Rows are points. To make a cloud, some directions were put in groups of two or more. Within a group, all points are equally far from the middle, so they leave a hole (a ring in 2 directions, a hollow ball in 3). The other directions are filled evenly. Then the cloud was stretched, turned, moved and blurred a little. How many holes are there, and how many directions does each take, smallest first?

Cloud:
[[-12 -53]
 [-28  23]
 [ 14 -12]
 [  4 -48]
 [  8   9]
 [-38 -27]
 [  2 -50]
 [  5  13]
 [  4 -47]
 [-33  18]
 [-24 -48]
 [ 14 -18]
 [ 14 -22]
 [ -1  19]
 [  7   9]]
Holes: 1 (2)

Cloud, 20 rows:
[[-22   8  34]
 [-32  -1  28]
 [-40  -7 -21]
 [ 18   2 -16]
 [-18  11 -28]
 [ 28  22 -16]
 [-24  45   8]
 [ 39  12  29]
 [-24  50   3]
 [-48 -11  13]
 [-42   4 -13]
 [-14  55  19]
 [ 37  23  -7]
 [  1 -35 -14]
 [ 19   7  44]
 [ 41  12  12]
 [-26  43 -13]
 [-29  38  -9]
 [ 11 -17 -13]
 [-45   0   6]]
Holes: 1 (2)

Cloud:
[[ 19 -47 -40  -9]
 [  8 -30 -24 -42]
 [  5  -9 -17 -44]
 [ 45 -21 -19   3]
 [-14   5 -27 -35]
 [  8  12 -15 -36]
 [  4  -6 -11 -45]
 [-11 -25 -26 -39]
 [ -7 -51 -23 -23]
 [ 30 -13 -24 -34]
 [ 14 -54  -5  10]
 [ 23 -27 -35 -32]
 [-24 -30 -17 -30]
 [ 33  10 -16  22]
 [-14 -38  -9 -33]
 [-23   8 -20 -29]
 [-18 -14  26   8]
 [  0   2  10  37]
 [  7 -49 -18  27]
 [-32 -34 -36   2]
 [-34 -21 -24  25]
 [ 11 -20 -51  22]
 [-36  -1   8   4]
 [-13 -39  15  15]
 [ 19  -2 -51  -9]
 [ -1 -57  -1  -2]]
Holes: 1 (4)

Cloud, 50 rows:
[[ 46  -8 -12  -3  13   8]
 [ 16  43 -27   1  -6 -29]
 [ 32  -1  12   3 -21 -30]
 [ 15  20   3 -22  36  22]
 [ 19 -17   8 -21   1  49]
 [  1   4 -15   4   4  23]
 [ 14 -17  -2  -8  15  -1]
 [ -5  13   8   0  44  22]
 [ 23  -9 -12 -43  26  18]
 [ 20 -25  -3  11   3  20]
 [-31  -5  31  16  23   4]
 [ -5  42  16 -25  -6 -29]
 [ 43  25 -30 -18  11 -10]
 [-40  11  31  21  10  -7]
 [-32   1  43  23 -16  -5]
 [  4  34   9 -35  -7 -60]
 [ -6   8   0  21  37  -8]
 [ 20  15   4 -31  31 -15]
 [  2   6 -15   4  23 -28]
 [ 14   0  37 -17  30  39]
 [ 25  13 -19   6  51   3]
 [-10  -8  -4  14  -9 -33]
 [ 33   4  13 -19  35 -18]
 [ 14  16  11 -28  33   6]
 [ 37  -8  -8 -49   5  31]
 [ -6   1   9 -49  18  22]
 [-29  -1  29  52   9 -27]
 [  0 -10  -6 -28  20   0]
 [  0  -4  27  -2   3  18]
 [  3 -10  26 -13  24  14]
 [ -2  14  15 -35  13  -4]
 [  9   8 -11 -32   5 -12]
 [ 26  30 -33  11  13 -13]
 [ 19  33 -13 -27 -13 -47]
 [-16  37  -2  -1 -12  -5]
 [-13  11  43  -5   6  13]
 [  6  15  15  20   6 -19]
 [-39   4  31  32  17 -24]
 [ 16 -14   7  -4  35  -8]
 [ 27  21   7 -15  -2  -7]
 [-13  26 -12  -4  -2 -20]
 [ 20  22  -2   5   2 -32]
 [ -3  20 -13  23  23 -11]
 [ 50 -37  -7 -23  19  38]
 [ -6  20  26  24  32 -19]
 [ 25  28  -4   7  12 -24]
 [ 29  10  -6 -42   0  -5]
 [-22  10  16  20  42 -38]
 [ -4  39 -25  14  20 -43]
 [  8  14   6  16   7  27]]
Holes: 0

Cloud (82 x 8):
[[ -9 -17 -39  44  -5   0  22 -18]
 [ 15   4   4  45  31 -10  25  -8]
 [ -3 -35 -29  14  12  25 -20  19]
 [-19  17 -25   2  19   8  16  40]
 [ 26  41 -21  -6 -25 -17 -13   7]
 [ 22   7  -9  48  19  23   4  23]
 [-17  33  -3   4  -8  -7 -14  30]
 [  7  -3 -13 -15 -40   5   3 -32]
 [ 39  11 -26  21  16 -36 -20 -10]
 [ 34  -2 -20   5  20  13  -1  29]
 [ 27  20 -17  33   5  13  11  23]
 [ 14 -17  18 -32  -7 -36   0 -14]
 [ 13  16 -51 -22  15  16   2  -6]
 [ -3  16 -47  11 -10 -34  11  19]
 [ -6 -28  25 -34  24   0  18   0]
 [-22   1  -3   0 -37  23  28 -11]
 [ 38  -4 -10  13  40  11 -14  -8]
 [ -7   6  -5 -14  40 -24   7  14]
 [-22   3 -33  12  -7  14  38   9]
 [ 12 -13  -7 -17 -16  39   7  -7]
 [ 13   9 -13   6   5   5 -27  50]
 [-29 -34 -24   3   9  21   1  27]
 [ 28  -5 -14 -19   9   4 -28  26]
 [ 14  29 -31  24  -3  -1 -35  26]
 [  2  17  21 -17  -7  15 -24  33]
 [ 18  21 -23   1  -2  -5 -30  45]
 [ 17  -3  26   3   9  -7 -32 -19]
 [ 32  24 -23  59  -1   5   0   5]
 [ 11  -1  -4   1  49 -15  -5  -1]
 [  4  32  27  12  -9  -8  26  -5]
 [  5  11 -26  37  13 -36  -5  13]
 [-22  17 -17  -9 -17   5 -18 -15]
 [ 15 -13  37  20  15  -7  26 -27]
 [ 32  22 -32  -6   5 -41  -9 -17]
 [  7  26 -24  14 -20  -1 -11 -38]
 [ 48  26 -29   8  -5 -27  -3 -11]
 [-16 -17  -5   4  -4  54 -20  -8]
 [  9   4  25  -3  -1 -46  22   4]
 [ -3  24 -21 -16 -33  -7   5 -26]
 [-14  -6 -48  21  33   8  20   4]
 [-19 -10 -30  37  -7  41  17  -3]
 [-20 -12  23 -12   3  -1  -2  48]
 [ -9  32  22 -27 -12 -23  -4  24]
 [  2   3 -26  14   8 -34  19 -46]
 [ 43  -3  -6  26  33  -6  11 -21]
 [-28 -26 -40  11  21 -14  -4  -6]
 [ 11  -6  38   8 -12  28  12 -30]
 [-45 -25 -16  -7  -1  15   4  27]
 [ -9  16 -36  27  20  25  -2  29]
 [ -9   4 -23  -7  -8  43   9 -23]
 [  5  13  -1   1  24 -22  44   3]
 [  4  16 -45  34  15  19  14  14]
 [-40 -32 -22   9  10   4  -2  13]
 [ -1   5  15 -16  39 -11  18   8]
 [-26 -29  13 -35  10  11  37 -15]
 [  7 -35 -13 -34  15 -14 -10   2]
 [  2 -28 -18  22   8  -6  23 -60]
 [  5  25 -51   9 -23 -13 -10  14]
 [ 40  -1  16  19  22  -5  11 -37]
 [ 29  10 -36   8  42   5  -9 -10]
 [ 23  20 -35  56   5  -1   9   2]
 [-11 -40   6 -11  22   4  31  -2]
 [-31 -18  -8 -36  11   5   3 -23]
 [-20 -14   8   0 -28  11 -18  32]
 [ 43   9 -21  28   8 -16  12   7]
 [-18   3 -15   9   8 -26  -1 -38]
 [ 29   1  -5 -27  22 -21 -21   7]
 [ 15 -26 -29  35  -4  36   3 -15]
 [-25 -15 -32  15 -21  15 -21  17]
 [  4   4  19 -28  -8  25 -19  29]
 [ 10  20 -10   8   8  20 -24  44]
 [ 24 -11  22  32  21 -16  23 -24]
 [ 26  17 -44   2  17 -19 -27  23]
 [ -3  20 -13   4 -16  19  19 -41]
 [-26  10  -3  22 -12  -8  27 -29]
 [ 32  15 -43  18  11 -33  15 -22]
 [ -1  26  -9  -6 -17   3  25 -37]
 [  3   4 -21   4 -18  -5   0 -56]
 [ -7  31 -23  31 -16   7 -29   0]
 [  8   4 -59 -15  25 -20 -14   0]
 [ -4 -32   7   5  -6 -21  33 -25]
 [-35 -21  10   1 -24 -13  11  -2]]
Holes: 3 (2, 2, 3)

Cloud (92 x 9):
[[-26  -1   7   3 -14  -8   9 -26 -25]
 [ -2   0 -36 -42  10 -18 -32 -10  17]
 [-34   8  19  -7  -3 -14 -20  -3 -31]
 [-20 -31  -1 -26 -13   3   6  -4   8]
 [  7  16   1  22  13  10  31 -18  -4]
 [  3  27  -3 -21  14  -2  16 -24 -16]
 [-12 -24 -20  38   3   3 -26 -16  -2]
 [ 16   6  10  -8   0 -11 -25 -42  10]
 [-22  25  -3 -18 -24  18  -9  13  -7]
 [ -9  32  11  -1 -14   4  22  -2 -24]
 [-16 -19   6 -27  30 -15 -15  19  -8]
 [-22 -28  54  10  -6 -23 -22   8   7]
 [ 12  16  -4  14  -6  25 -13 -28  -4]
 [ 40 -28   6 -18  21  -7  15 -13  17]
 [ -9   8   5  -1  18   0  12  12  13]
 [  1 -18  13 -34  -7  23   1  55  14]
 [ 11 -14  12   1 -24 -23  -3 -29  10]
 [  1  24  11 -36 -14  -2 -21   6  10]
 [  4 -34  37 -41 -11 -19  10  40  17]
 [ -7 -11 -23   9 -27 -12   4   0 -37]
 [-11   1  14 -11  -8 -34  25   9   6]
 [-22   6  31  14   5  12  25 -31   6]
 [  1 -20  24   4 -14 -18  -3 -27   7]
 [  6   1  29 -26 -19  -2 -30   6  29]
 [ 16 -24  12  11  11  19   8  -4 -31]
 [-13  -5  22 -40 -20 -19 -48  18  21]
 [  6  31  15 -12   0 -11   1  19   5]
 [-26  26  18 -42  12  10 -16  16  18]
 [ -4 -34 -12  21 -22  16   4 -23 -21]
 [-34  -8   4  13   5 -45   7 -21   5]
 [-42   4  24  15  -6   4 -10 -31   7]
 [  9  15 -26  11 -19   3 -11 -40  12]
 [ 25  28   3  -1   1   0 -18 -15 -14]
 [ 13  -7   4 -42 -16  -8 -45  11  -8]
 [ 12  11   9  27 -11   8   3 -36 -27]
 [-19  32  29 -18  12 -28 -18  11   2]
 [ 26  12  -3 -35 -14 -24  -5 -25 -13]
 [ -6   0  18 -36 -11 -28  -7  32  40]
 [-10 -12  50  28 -11 -10   0  22  -4]
 [-21 -15  26 -24  11 -40   9 -13   7]
 [ 30 -37  24 -17  11  13 -10 -15 -28]
 [-16   5 -21   9  27  22  14 -60 -27]
 [-18  -8  -2 -27  15   3  -7  15  40]
 [-22 -16  27 -30 -22 -11 -48   9  11]
 [ 14 -12   2  -7 -33  30   5 -22   4]
 [  2 -15  -8  13 -10 -11  29 -34  -3]
 [-18 -10  10  25 -31  -8  -5 -15  10]
 [-20   1  28  24 -15 -16  -4 -28  10]
 [  1  12  -2   5 -30  21  23 -48  -8]
 [-19   6   3  -9  16  18   1  -5  43]
 [  9 -20  10  10 -22  -5  21 -28 -10]
 [-23 -28  42 -20  -1 -39  -3  33   1]
 [-14   6  22 -34  14 -21 -45 -13 -13]
 [ 16  14   0 -42  15 -27 -11  12  10]
 [ 11   8   5   8 -33  26   0  41  12]
 [ 12 -14 -26 -34  38  22 -13  12   6]
 [ -7 -13  32 -23  -1  -4  30  21   0]
 [ -7  17  43 -39  -9 -21  10 -25   0]
 [-18  -4 -29 -37   9 -15 -28 -25 -15]
 [-10  45  14  -6 -25 -15  -9  12  22]
 [  3 -16   0   1  36  26 -12 -17   1]
 [-15 -25  35  -4  -6 -37   5   7  20]
 [  2  38  18  -2 -22  -3  12  24 -11]
 [ 12  32  37 -31 -16  12  -2   1  25]
 [-20   0   4 -12 -18  18  23  29 -21]
 [-23  16   6 -27  -7  -4  30  12   9]
 [ 14 -24  31 -37 -14 -35  11  -9   3]
 [ -9   8   6 -31   9 -15 -20  15  46]
 [-18  30  17  11 -20   5  -2 -33  15]
 [-25  -2  24 -50 -24  -4  13  -4  18]
 [-41 -13  17 -10 -33 -15   0  -4  11]
 [-27  -4 -18 -13 -23  14  16  17  -8]
 [ 17 -30  41 -24 -24  16 -14  40  35]
 [-38  30 -47  -9   3  18  11 -39 -21]
 [-14   6 -38  -7 -24  31 -17 -11  -5]
 [-16  -8  20 -40  -5 -22 -58  14 -16]
 [ 32  25 -11  21  11  21  16 -20  -3]
 [ -6 -14  -4 -16  27  25  -6 -38 -30]
 [-11  -2  20   3 -37 -11 -10  35  31]
 [  7  14 -34   0  12  19  22  -5  16]
 [-19   5 -10   0 -26 -13 -30   2 -37]
 [ 15  13   0  19  -5  34   3  -2 -40]
 [-19 -19  -6 -17  19 -20  -8 -43 -14]
 [ 18  22 -16   9  17   6 -23  -9 -16]
 [  3 -13 -21   7 -20 -14   8  21 -16]
 [  6 -15   2 -28   3 -19  15  12   7]
 [  3  21 -10 -12  35 -17 -43 -25 -16]
 [ -5  -2  10   3 -19   7  27 -44 -13]
 [ -8  25  13  -9  -1 -17 -36  -9 -14]
 [  0  -6  35   2 -20   8  -2 -12 -25]
 [-11 -13 -27  -6 -29   9   7 -16  -9]
 [-46  12  26  -2   1  -6  -4 -21 -19]]
Holes: 1 (4)
